Rows are points. Examples show where two turns around zero, p and q, send a point. Write where each new point lands after one turn and then the other. Backwards means that the second turn is done in reverse. Each puzzle has new turns, and all numbers are rounded.

Turn p:
-20  -17  -13 => 2  29  -2
12  33  53 => 0  -48  42
42  -38  4 => -53  -6  -21
-33  22  -44 => 50  24  -20
Turn q:
-7  -15  -28 => 8  32  0
30  28  0 => -33  -12  21
-26  -68  22 => 76  0  -9
2  55  6 => -50  -20  -14
Where do these land?
p, then q: 12  0  -15 => -2  19  2
p, then q: 41  -14  28 => 38  12  -33
p, then q: 19  25  13 => 31  4  13
p, then q backwards: -63  6  -66 => -49  -66  -40
q, then p: -9  -16  41 => -38  5  -24

Turn p:
6  -18  -27  10 => -9  -10  -31  6
-23  5  7  -32 => -18  13  19  -28
-51  15  32  18 => 15  61  15  -3
28  8  5  52 => 41  -8  -14  40
43  -74  -11  -31 => -71  -48  -8  33
-23  38  -11  -57 => -7  -2  24  -69
20  26  4  40 => 47  -6  -6  20
Turn q:
51  57  -19  4 => 59  -13  -51  -7
-9  27  -47  29 => 1  21  -49  32
-40  -11  26  -8 => -38  13  19  -22
-34  -38  32  -27 => -44  -8  44  -19
-12  -27  28  -29 => -23  -18  36  -20
-6  -11  -56  13 => -11  -2  -24  53
51  2  36  18 => 57  6  26  -16
Where do these land?
p, then q: 4  -33  49  -15 => -12  52  12  -28
q, then p: 19  17  20  31 => 22  -35  17  -7
p, then q: -62  -10  -61  -7 => -38  -44  -65  6
p, then q: 26  41  -61  -17 => -9  -67  26  33
p, then q: 14  -34  17  12 => -4  40  1  12
q, then p backwards: -1  19  35  -3 => -22  27  -9  -18

Turn p:
-24  -4  49  55  -30  -21 => -41  58  12  -4  7  46
19  20  8  -32  37  0 => 0  -41  28  19  2  -20
2  35  15  -20  -4  41 => 3  -16  -1  47  -33  4
49  -28  -21  42  -13  22 => -7  46  -18  -16  -19  -55
-28  -2  -62  -20  49  -15 => 55  -33  -10  -6  56  -15
-22  -27  -17  -41  33  2 => 6  -51  -25  -6  31  -6
-9  -14  14  48  -59  -49 => -14  62  11  -51  -8  43
14  19  14  -31  -12  19 => -3  -24  4  17  -36  2
Turn q:
-22  -72  4  11  5  21 => -37  -29  28  -37  -43  0
38  16  5  -5  12  26 => 9  39  2  -11  8  28
-22  6  18  -28  5  -2 => -27  -5  -27  13  3  4
41  20  6  -3  23  -45 => 2  39  25  40  28  -13
17  44  -39  -18  -12  -36 => 39  29  -23  30  16  -39
-12  7  18  24  -28  -13 => 17  -34  7  21  2  10
-52  -76  6  5  -46  65 => -19  -65  -9  -56  -80  27
12  54  -19  14  41  -16 => 16  27  -2  -1  65  -18
Where do these land?
q, then p: -24  1  6  25  52  -19 => -22  -28  8  6  53  13
p, then q backwards: 18  -53  7  -23  12  9 => -55  -12  -14  -13  19  3
p, then q: 13  24  -36  26  -41  11 => 52  27  -11  27  3  15
p, then q: 65  -53  65  -4  15  -41 => -71  -60  -51  40  -7  -18
p, then q: -30  25  4  1  -3  37 => 35  -8  24  -30  8  6
q, then p: -63  8  -15  -13  -18  5 => 22  -8  -30  -52  21  -13
q, then p: 21  47  -33  -12  -17  -2 => 31  8  37  -4  -12  -41

Turn p:
34  -18  22  -58  26  13 => -22  24  -39  -12  -31  -50
-6  -2  -20  74  7  -3 => 41  -10  8  4  2  64
-31  -30  -51  54  -26  -19 => -1  -38  42  14  -14  69
26  15  20  -38  -20  33 => 11  3  1  -2  -6  -64
-19  -11  40  -19  1  8 => -15  26  11  -34  4  -18
1  40  7  -64  31  20 => -19  44  -22  31  16  -55
-5  6  -19  51  -19  -52 => 5  -48  0  -1  29  54
Turn q:
52  -53  -15  -41  3  -16 => 21  -16  8  -49  -39  55
-49  -16  25  -27  -61  0 => -4  60  -61  7  8  19
-3  -10  12  31  -12  23 => -17  28  11  -1  -12  -23
-15  9  -40  32  -8  14 => 27  6  2  10  -9  -47
7  -10  -12  -8  49  10 => 5  -30  28  22  -22  14
-48  63  47  36  -4  -45 => -56  -17  -45  25  63  -42
55  17  -15  -23  34  15 => 22  -30  56  -13  11  25
Where do these land?
q, then p backwards: 21  58  -39  18  -46  16 => 2  56  58  6  -22  32
q, then p backwards: -29  -35  7  -38  29  -10 => 13  -22  -50  20  27  -16
q, then p backwards: 48  22  -30  -1  -7  13 => -10  9  32  29  -38  21
q, then p: -37  -27  45  -28  18  -49 => 2  13  62  40  -34  29
q, then p: -41  -43  7  -5  2  -1 => 20  -29  40  25  6  9
q, then p: 64  8  -43  59  -39  -20 => -77  -24  -50  -17  10  -45
p, then q: -13  27  2  15  39  23 => 5  -16  37  0  32  -23
q, then p: -14  -10  50  -20  3  28 => 30  34  33  11  26  5

Turn p:
-76  -7  18  -9  -37  -9  11  -19 => -59  -47  6  -15  -44  -12  8  -2
15  5  -3  5  7  20  10  36 => 21  28  -10  -23  -3  3  -7  15
22  0  -9  -2  -1  -37  -1  14 => 10  9  -23  18  15  -29  1  -4
1  31  -34  -13  -16  -7  -20  8 => 16  3  -29  29  -28  8  14  0
-26  5  65  5  0  15  -11  -33 => -15  -58  19  -36  14  23  -3  -18
37  5  -47  -23  16  -32  -7  64 => 32  62  -51  19  6  -30  27  12
-1  -22  17  -20  12  26  3  -34 => -13  0  41  -10  9  19  8  -26
-2  38  -36  -9  32  -35  26  27 => -21  40  -62  20  8  4  -6  9
16  -37  -3  43  10  27  -26  -21 => 23  -10  56  11  23  8  -3  32
16  -18  32  22  -23  31  17  -43 => 7  -25  54  -12  1  5  -40  -19
Turn q:
22  16  -17  26  19  -18  19  -19 => 22  24  -3  32  -7  6  -17  26
-6  23  19  -5  2  -27  26  22 => -7  17  0  21  -32  17  16  -23
7  -50  3  -45  48  24  41  22 => -12  24  4  -6  35  -3  85  19
-29  -14  9  12  -43  -10  -35  -21 => -21  -19  -18  -23  15  2  -47  -28
24  19  4  -45  10  -36  4  0 => 7  40  36  -14  -18  27  9  -8
12  20  -37  16  -35  -14  -26  13 => 2  -5  -6  -24  -42  -13  -40  16
-40  16  9  15  -1  -27  -29  -4 => 9  -20  -24  -5  -9  35  -25  -27
3  -35  38  3  39  31  -29  17 => -19  -48  15  3  36  24  34  18
38  -39  -7  24  -23  50  -10  -3 => -29  -26  13  -1  28  -49  -11  42
-31  42  -22  -3  -17  26  36  -28 => 47  12  -16  14  -4  -45  -6  -37
Where do these land?
q, then p: 45  35  70  2  34  17  -7  26 => -3  -35  45  -65  15  -20  -45  15
q, then p backwards: -28  5  -3  40  -23  28  21  -37 => 37  15  3  13  -16  -59  9  -5
p, then q: 6  45  -30  -5  -12  -19  23  3 => 21  -14  -20  -17  -15  -20  -42  18
p, then q backwards: -37  -17  2  6  -7  -15  -17  39 => 9  -24  -31  1  1  26  4  38
p, then q backwards: 6  -40  30  -19  -17  17  4  35 => 5  6  -29  -53  -19  24  -5  6
p, then q: 5  30  -54  -28  27  1  18  0 => 46  -23  -14  19  -26  -36  -22  -4
q, then p backwards: -18  -62  -28  21  -5  -14  16  -23 => -2  21  0  13  49  -39  25  35
p, then q: -2  17  -1  -22  18  -19  -7  -33 => 21  -6  -26  19  30  -10  -5  7
q, then p: 22  -13  14  7  -14  4  -52  -12 => 0  -12  16  -31  14  -1  49  4

Turn p:
-14  -8  -2  15  -6  1  -55  9 => 15  5  -28  5  34  14  -29  -19
-4  -13  17  15  13  -12  31  15 => 10  -9  13  5  -27  19  24  -13
-10  76  -17  17  9  28  29  7 => -70  38  20  -32  -2  13  15  -8
-4  -19  20  -36  -23  -12  30  -43 => 24  -24  26  -1  5  -19  24  52
2  -6  -9  -32  -13  -16  20  13 => 5  5  -17  9  -20  -11  21  28
23  2  18  -17  -14  11  -22  5 => 11  21  7  20  5  -9  -26  13
8  -21  -16  19  -6  -10  26  -2 => -11  -35  -3  8  -21  6  8  0
-12  -9  -16  10  20  22  2  -3 => -3  -11  -4  -31  -9  3  -11  -14
12  -2  4  7  20  -12  -62  -2 => 20  10  -14  16  34  -19  -26  -39
Turn q:
2  25  28  46  -29  8  28  23 => -6  28  23  27  -42  -15  -38  15
-3  -8  26  11  -32  18  34  11 => -11  20  8  34  -41  1  6  7
-23  25  -38  -1  30  1  -14  17 => -5  -17  12  -38  21  -40  -1  1
8  -15  27  -9  -13  24  -29  -16 => -14  0  14  26  20  37  9  3
0  11  27  19  15  -27  33  31 => 14  36  10  -17  -37  -10  -21  -20
-18  -9  -16  -20  11  -9  -3  -16 => 3  -26  -9  -13  6  -1  19  -14
0  -19  -19  -8  23  -17  -18  -46 => 33  -38  -15  -8  26  19  10  -9
-14  -28  -36  7  32  -14  -5  19 => 21  -9  2  -50  0  -9  23  16
42  0  22  -9  -25  39  9  -15 => -7  29  -10  58  15  11  6  10
7  -2  -22  -13  -3  -38  -20  -5 => -1  -17  -32  -29  11  13  -12  -1
0  21  1  -23  -9  15  -14  -3 => -27  -4  -2  12  21  -6  -1  -9
Where do these land?
q, then p: -10  35  0  10  7  29  20  39 => 8  18  4  25  32  12  45  -6
p, then q: -10  -21  6  8  3  -30  7  13 => 22  6  -13  21  -8  -7  9  22
q, then p: -8  32  -8  -19  -25  40  5  13 => 5  -11  -11  -6  18  32  42  -22
q, then p backwards: 28  47  -8  18  -24  42  15  22 => 55  31  -5  -36  -26  2  -21  -5
q, then p: 16  -21  -20  -13  11  -12  8  25 => -20  18  -13  -6  -17  -20  17  18
q, then p: -5  45  -15  21  -13  3  -14  10 => 31  10  -27  12  26  6  6  -22
q, then p: 5  -19  41  -4  14  -25  -18  -49 => -4  -21  36  -21  -4  -16  -56  -2
p, then q backwards: -4  -14  -9  -8  25  -11  4  -36 => -27  7  -30  -3  26  1  4  -7
p, then q: -3  -24  19  6  15  -1  -44  -24 => 34  10  -8  -7  40  27  -3  -4
q, then p backwards: 2  -10  -5  -22  -7  -25  11  16 => -16  3  -26  -3  13  3  6  22
p, then q: -11  -48  0  4  -6  -11  6  -28 => 18  24  -16  -8  -2  28  30  22

Turn p:
-11  -66  -5  3  -11  31  44  -41  14 => -18  -40  -5  -11  -2  -73  6  41  13
-2  -1  36  -30  -15  12  1  -15  22 => -41  -1  0  11  7  8  -19  29  11
-10  -22  20  -5  -14  -22  27  12  -48 => 2  23  -28  -32  17  -30  -34  -14  -1
3  16  1  -35  43  55  0  29  -39 => -32  34  64  -30  -20  -6  -1  -31  -9
-16  1  -42  -33  -21  -21  36  -54  51 => -15  -4  -20  49  41  -31  51  48  -11
19  22  -42  11  14  20  -42  -27  -21 => 18  -5  31  47  -25  -6  16  -43  1
-29  36  11  39  21  -32  -21  25  -29 => 59  18  9  -10  8  34  -31  -19  -25
44  -10  12  40  -27  26  19  1  26 => -23  -68  -22  -15  -13  9  6  -8  0
26  17  10  -9  32  -35  -33  24  27 => 7  29  -15  7  -35  55  13  8  -7
-24  7  -2  20  -21  -33  -30  44  -3 => 45  13  -14  -15  22  38  -7  -11  26
Turn q:
-10  -1  52  -4  -13  0  12  -17  -20 => -4  21  -16  42  -12  33  -5  7  7
-51  14  4  21  -22  -8  29  -14  9 => 28  12  -36  20  -26  -23  5  33  0
30  -5  18  -4  27  13  -36  -19  25 => -10  24  1  -37  22  31  0  -24  20
22  -36  -9  36  -70  27  -68  57  1 => -73  33  56  -19  -30  -53  -51  0  20
-18  -5  -54  6  -46  -31  -21  4  -8 => 1  2  26  4  -34  -65  22  -14  -9
53  -5  14  -42  13  28  -2  4  39 => 9  -5  7  -29  27  36  -48  -45  4
12  -31  -14  -7  36  -4  -1  17  17 => -11  -10  4  -38  14  11  -1  -6  -35
67  27  11  -12  76  -14  27  -2  26 => 11  -62  -19  -47  29  68  8  -25  12
-17  -10  -6  16  -17  1  22  -20  -35 => -13  0  -21  41  1  -21  15  8  -7
-54  36  1  5  4  19  34  -28  -36 => 35  1  -26  53  23  -12  24  43  10
-32  18  -18  -14  13  -31  4  17  -17 => 27  -17  23  7  -12  -5  31  23  -19
Where do these land?
q, then p: -12  3  20  -5  31  48  20  -6  -28 => 27  -1  39  -31  -35  12  15  -7  -15
p, then q: 26  40  -21  16  -53  -8  -12  34  25 => 1  6  -52  -11  65  -15  -11  -4  -19
p, then q: 35  -4  -18  -8  -2  8  -34  -2  22 => 2  7  -39  3  -11  -29  -27  6  4
p, then q: -36  -36  -1  -52  35  17  21  4  -73 => 57  -1  33  7  -55  46  42  -7  35
q, then p backwards: 50  18  -10  33  -13  -38  13  -7  21 => 53  -38  -3  25  -21  23  -7  19  -3
p, then q: -28  -28  7  -52  7  26  39  -7  2 => 39  -8  26  -4  -37  29  14  39  -20
p, then q backwards: 12  6  5  48  6  -35  -20  35  43 => -4  29  37  -12  43  -36  33  -6  26
q, then p: -34  -14  63  -33  20  -2  -4  -25  -42 => 0  -50  51  -28  5  11  -9  -41  -38
q, then p: -1  44  -37  31  -8  -28  -20  -11  39 => -39  14  -55  12  16  4  36  27  4
q, then p: -12  -28  -7  23  -23  12  -2  -14  -8 => 35  13  -3  10  26  7  3  -4  -14

Turn p:
-17  19  -7  -47  -29  11  54  38  16 => -14  -23  -8  66  -28  -11  -47  13  -3
-48  41  21  -16  -18  -16  -13  46  -23 => 21  -73  -21  10  4  -11  -13  27  -28
-18  -22  20  19  38  -61  19  -27  39 => -24  41  20  -10  48  -35  -1  -7  -55
10  -28  -42  -15  -24  3  4  -13  -25 => 11  12  -4  22  -12  45  3  -35  5
3  -23  -2  -22  46  -9  -28  -20  23 => -4  29  -8  -30  45  -3  -26  -16  11
7  15  -3  15  50  34  -19  10  -3 => -10  3  0  -53  -6  11  -17  29  22
-5  29  -17  23  -40  -9  4  -66  30 => 33  57  -29  23  -17  -24  41  8  -18
45  40  7  -16  29  22  -34  45  -36 => -17  -47  -11  -24  14  34  2  45  56
-12  -18  32  -22  36  -22  9  -29  -22 => -42  -3  -25  -22  27  -9  -1  -32  -22
51  -3  31  8  -24  -11  -6  32  0 => -11  -27  35  21  17  -8  34  9  36
-54  -18  20  17  -36  38  -32  4  -33 => 47  -47  -6  -31  -42  -14  6  -37  -9
39  -32  -58  56  -27  20  41  -19  34 => 9  77  58  26  -48  23  20  -3  7
Turn q:
12  -28  22  -45  10  24  14  4  -9 => -9  11  -33  3  11  -18  44  -5  25
20  3  -7  -12  -73  24  52  -44  27 => 28  -45  1  60  -6  29  57  31  -18
4  -34  0  47  -8  -13  -26  -18  1 => 28  -14  28  -50  -1  7  2  4  -16
-3  2  -34  -27  8  -7  -35  -12  -20 => 30  29  -32  -3  -1  6  -19  -23  -11
-11  -9  50  -2  34  44  7  -47  -76 => 50  1  9  2  0  -75  19  -26  68
-15  -13  -4  67  -21  -1  -21  66  -18 => -24  5  47  -36  23  -40  -23  18  -58
-51  16  8  -45  21  -37  -1  52  36 => -72  -7  -57  -4  -15  1  -44  5  1
10  38  6  -7  21  -46  -16  14  27 => -29  1  -5  -3  14  42  -47  -3  18
15  -15  -21  48  -9  31  38  -44  15 => 28  -12  55  12  -39  14  44  5  -8
9  26  7  21  22  18  -28  -14  27 => 10  25  22  -8  -13  19  -20  30  26
9  14  -28  -44  -5  -37  16  42  -11 => -38  7  -34  27  27  14  -13  -36  -27
Where do these land?
q, then p: -13  -22  -57  -31  18  29  -63  24  8 => 17  -19  -58  31  -11  51  9  52  8
q, then p: -5  -9  -47  31  -5  48  2  -4  28 => -10  -52  -3  32  -32  -5  36  16  5
q, then p: 11  29  14  2  -33  -9  55  17  11 => -3  -6  42  -41  -21  -14  -1  -19  -35
p, then q: 30  -23  23  -31  26  -11  32  -27  -38 => 18  -16  -14  8  -73  -23  -15  -3  1
p, then q: 45  -40  -8  -36  8  -50  -21  -7  -34 => 8  23  21  -2  -72  -12  18  -5  50
p, then q: 32  -5  61  -35  -1  -8  -9  -19  -23 => -13  -25  -11  -16  -68  20  6  -28  -1
q, then p: 8  2  13  38  -27  18  21  -5  -36 => -42  -10  25  -9  27  -16  27  -10  -11
p, then q: 7  40  23  16  -11  -31  6  -23  25 => -41  -11  23  12  6  -1  -21  -40  -13
p, then q: -42  62  13  24  -17  -1  44  -17  -12 => -4  -19  6  17  31  -30  -6  -35  -72
p, then q: -9  -21  -14  -3  59  2  -67  47  27 => -16  60  -50  -35  23  17  2  14  56
q, then p backwards: -62  -13  -20  23  -17  13  1  14  45 => -40  40  5  33  13  24  46  15  -14

Turn p:
-44  -17  44  15  3  34  -7  -27  19  13  25 => 31  -34  7  -43  -28  -24  3  -13  -4  22  -37
-45  14  29  -6  -1  19  1  -48  -7  0  45 => 23  -16  -5  -18  -60  6  -13  -10  -9  17  -49
7  35  4  41  16  -43  13  32  13  18  -33 => -28  34  1  -12  43  27  51  -1  17  15  -2
-27  25  51  16  -15  37  -18  -15  6  37  -3 => 5  -24  25  -23  -29  -19  25  -41  32  17  -34
34  0  -10  -52  -30  -9  3  2  -22  -31  7 => -4  -6  3  46  -13  25  -42  -7  -9  -9  39
5  6  -34  24  -10  -9  12  33  19  -39  -20 => 11  6  14  31  40  15  28  34  -13  -7  11
-10  16  6  21  39  -43  -28  45  38  15  -23 => 3  26  -3  -48  35  23  44  21  39  5  22
-13  -25  -11  -4  -33  17  -16  -8  -25  4  45 => -9  -42  -5  14  -30  -18  -32  27  3  5  -15
18  -2  -47  -32  1  -10  -5  -17  -20  -6  -43 => -8  20  -33  37  -1  -5  1  -9  -4  -48  31
9  12  -31  17  28  -8  26  33  43  33  1 => -7  54  7  -11  22  -25  29  30  2  29  13
-7  -56  14  -42  -34  14  24  -39  -23  -5  19 => 0  -47  -23  12  -35  -21  -44  -22  -48  8  13
27  -28  -25  -3  -5  -16  9  7  -54  -35  10 => -32  -12  -10  26  19  19  -44  21  -28  -30  5
55  -11  -17  -6  -6  -8  -10  -25  -4  -23  -4 => 10  10  -20  36  30  2  -41  -12  5  -12  7
-7  32  26  10  48  25  -3  27  17  19  -25 => 4  35  41  -45  6  -6  32  -18  17  -12  -4
Turn q:
-26  -4  -47  -6  12  29  30  -5  13  41  -35 => -21  -10  19  64  17  9  -39  -19  -13  2  -21
22  1  0  -38  -7  -48  4  -28  6  2  18 => 7  64  -20  -8  6  -2  -9  10  5  -4  24
-12  -6  33  -18  1  -17  -11  -3  31  19  11 => -4  8  -15  -8  12  -1  -2  -21  9  24  43
-20  -28  4  45  -30  19  -6  -7  -46  -43  -9 => -19  -26  44  -27  -25  -40  31  9  -15  -29  -23
23  12  2  22  19  -53  -9  7  33  -18  13 => 7  7  -41  10  1  8  33  41  13  -2  33
17  -23  7  9  28  -30  16  7  -5  39  26 => 41  10  -9  30  -20  -22  -12  10  7  21  28
-2  19  1  8  8  40  -34  27  -60  -45  -17 => -2  -41  25  -48  -43  30  3  8  1  -26  -42
-2  -25  16  -17  0  8  15  -7  30  3  35 => 18  11  7  0  33  -19  2  -19  29  12  20
-7  30  -20  -18  6  -24  21  5  34  29  48 => 18  14  -59  25  28  -10  -27  -10  24  -5  10
-33  8  -15  -15  -29  19  31  31  -1  42  -44 => -16  -29  8  20  27  3  -53  -20  -54  3  -9
-6  -14  -52  -19  -13  -3  -31  3  26  36  -19 => -49  8  -5  24  13  2  -44  21  9  32  -8
-22  -1  33  26  14  26  -15  -27  -47  -55  -26 => -15  -18  45  -30  -46  12  48  -22  -6  -37  -10
31  36  37  38  -19  50  -27  -18  -44  -37  -12 => 5  -15  9  -52  -35  14  60  -16  -21  2  -60
38  -5  0  -18  9  -15  17  14  28  -13  9 => 30  18  -5  2  32  17  6  27  10  6  13
Where do these land?
q, then p backwards: -38  31  15  -5  -2  -20  -42  -4  -76  40  -42 => -32  -8  26  -68  10  3  38  -31  -60  16  35
p, then q backwards: 30  -7  -6  -22  -17  8  21  8  -50  37  39 => -41  -22  -37  -8  -14  -10  -37  -10  -13  40  -24
p, then q: -3  7  21  24  -24  23  65  5  35  -4  -14 => 40  20  6  25  -45  -13  2  -29  -45  7  9
p, then q: 7  15  15  13  -8  -33  -19  55  -27  24  17 => -13  -42  5  4  31  0  -21  -44  24  9  29
p, then q: -6  16  -25  30  15  -7  -4  -13  22  16  -21 => 11  3  -17  34  16  25  0  11  -17  -23  -3
p, then q backwards: 23  20  30  0  -18  24  -17  -29  49  -28  24 => 30  -16  10  -17  34  42  26  15  -9  36  29
p, then q: -9  -20  51  29  38  23  9  -31  -20  0  0 => -27  48  40  -13  -20  40  -14  -7  -13  -6  11
p, then q: 14  -32  5  15  12  43  -35  26  37  -15  5 => 36  17  -3  -15  -3  27  12  31  19  26  48
q, then p: 22  -27  0  -15  -4  10  13  -8  30  -33  -24 => 0  22  39  -41  -4  6  0  -16  -15  5  -9
p, then q backwards: -6  26  -44  -39  20  -3  60  14  0  -12  37 => 38  -17  -11  -9  1  -55  -1  -26  -31  25  -52
q, then p: -24  -14  -20  -26  -20  -19  -2  -9  27  -4  16 => 25  19  -9  -26  -15  24  9  29  14  -1  -6
q, then p: -6  -9  -43  30  3  2  -28  -20  -28  -41  -18 => 10  -41  26  3  5  26  50  -1  -28  5  20
q, then p backwards: -4  -5  2  -34  6  -50  -20  7  2  20  -19 => 18  -9  -13  -47  14  -32  12  16  -5  2  23

Turn p:
7  32  -26  11  -4  37  -10  8  22  22  45 => 27  57  -6  3  -24  -6  30  21  -20  -3  -3
-37  5  22  3  -17  -1  -27  30  8  14  -11 => 9  -26  11  12  -50  -1  -16  13  -8  12  0
33  -38  25  22  29  30  -18  8  12  15  -8 => -4  -22  9  35  27  -5  25  47  -10  -18  -21
-44  -23  -12  -15  -30  37  1  38  9  -51  7 => 7  -20  -55  10  -43  52  16  -9  6  24  -13
11  -32  6  -1  24  24  36  10  33  -19  -26 => -14  -29  -14  17  19  -4  48  -6  28  4  -28
-13  31  -26  -48  -13  -11  12  21  36  35  8 => 31  17  0  5  -39  -33  25  -29  14  10  44
-15  28  30  -39  47  -21  -41  -45  -47  -32  -19 => -3  14  24  45  29  15  -88  -32  25  -5  -8
-36  3  -27  12  -29  1  -31  -24  40  22  -2 => -35  21  -8  2  -62  -13  2  10  -3  -24  17
33  45  24  22  40  -45  15  -25  21  -24  37 => 29  29  6  -27  34  -48  -23  -27  1  -37  -51
-21  -7  -32  -51  -33  6  -27  28  1  -39  -18 => 7  -12  -60  20  -30  24  -18  -9  26  26  36
-15  -21  -5  25  10  37  2  11  -44  -27  -41 => -28  -16  4  4  14  52  -5  30  23  36  -21
38  4  41  36  -36  -11  26  -39  -32  39  -1 => -35  -3  39  -33  39  -25  -5  3  -67  13  2
14  -34  0  6  19  -32  26  -32  -29  38  19 => -10  -7  44  -24  41  9  11  -12  -14  -40  25
44  9  -18  16  -7  -51  36  14  -31  9  11 => 23  -2  8  -68  44  -17  -2  1  -1  4  22
Turn q:
6  21  -1  -40  43  17  28  37  13  22  21 => 36  21  -62  -27  5  -28  -3  -1  14  6  11
21  23  37  7  19  -5  -1  4  -3  -28  17 => 3  8  6  -27  25  -10  0  19  12  -42  -3
3  -2  22  21  21  16  19  14  20  -31  -25 => 4  24  -14  26  16  -4  -1  30  -13  -32  -19
-45  4  18  35  -24  -10  -13  -34  -21  34  -36 => -64  -19  13  36  -30  -1  10  -36  4  -14  -9
37  25  -54  -8  44  2  20  -4  30  -17  16 => 80  36  1  -2  15  1  20  -13  1  -2  17
11  38  -10  -27  -2  39  15  -3  20  -34  5 => 46  21  -9  -5  -26  16  -20  24  16  -25  14
9  -17  38  28  -14  1  16  -13  -61  11  -39 => -40  -22  12  14  10  -7  -36  -28  -3  -22  -58
-9  37  -49  -19  27  5  -16  38  -16  -25  8 => 23  65  -4  -36  -15  16  12  -2  20  22  -5
31  19  -53  -21  14  45  -1  56  15  1  23 => 67  30  -28  -15  -5  5  6  25  38  45  -11
9  -7  43  19  -31  -17  -29  -33  -18  30  -22 => -50  -42  37  19  3  -22  -15  -13  16  -11  -2
-27  -76  -13  -23  2  -5  -38  -31  22  12  36 => -25  -33  -7  9  35  41  4  0  -22  50  62
20  13  32  47  -2  -13  8  9  47  -22  5 => 10  -9  15  15  16  -24  39  45  -7  -42  -7
-45  -48  -19  -2  -49  -27  2  -27  -24  25  37 => -35  -60  5  -18  -21  38  13  -29  -38  39  12
-22  -30  10  -17  -49  -48  -9  -13  -26  21  -44 => -57  -21  33  7  -28  -22  -29  -22  -40  28  -2
Where do these land?
p, then q: 9  -9  -13  2  11  6  14  30  -38  -25  -13 => 21  4  -35  23  19  -11  -7  3  21  22  12
q, then p backwards: 6  -34  -38  -9  47  45  41  9  -12  -22  -53 => 14  40  21  -31  11  42  -34  -15  -21  -56  46
q, then p: -39  -5  -26  -8  -4  -25  -37  -9  8  29  -10 => -8  17  35  -19  -29  6  14  -26  -39  -11  4
p, then q backwards: 7  -1  50  46  15  -34  32  -45  -30  49  1 => 36  -14  27  17  -18  -79  -14  -21  -37  -35  -8
q, then p: 9  18  7  -55  -40  -6  9  14  -13  34  28 => 4  -20  -26  15  -10  -9  -2  -9  -22  -28  68
p, then q: 50  -37  53  16  1  27  -50  -12  67  -29  -5 => -20  58  32  18  12  15  38  -15  -55  28  -69
q, then p: -17  23  51  -15  30  -17  12  -32  -11  -33  14 => 20  18  -41  16  2  38  -35  -36  18  -6  -21
q, then p backwards: -17  34  -40  41  15  47  -7  22  -6  22  33 => -23  -7  -44  -8  30  35  34  36  28  -36  4
q, then p: -11  -29  -11  9  -2  -48  -47  37  42  -8  28 => 56  -17  59  -17  -2  11  35  -29  -7  13  8
p, then q: -17  2  -11  -43  -14  12  47  -35  0  -2  22 => 17  -23  -4  6  -17  30  -3  -45  7  -44  20
p, then q backwards: -6  8  13  -3  -52  -15  0  15  21  25  -33 => -15  -2  7  -30  -38  -31  1  10  18  39  0
q, then p: 41  20  -25  5  15  -25  5  27  -17  -20  -9 => 7  -4  16  14  29  -48  -24  -14  9  23  2
p, then q backwards: -16  9  -12  14  -22  33  -20  -20  -11  -20  -5 => -40  -15  -4  -9  -4  18  -8  20  -13  -17  -22
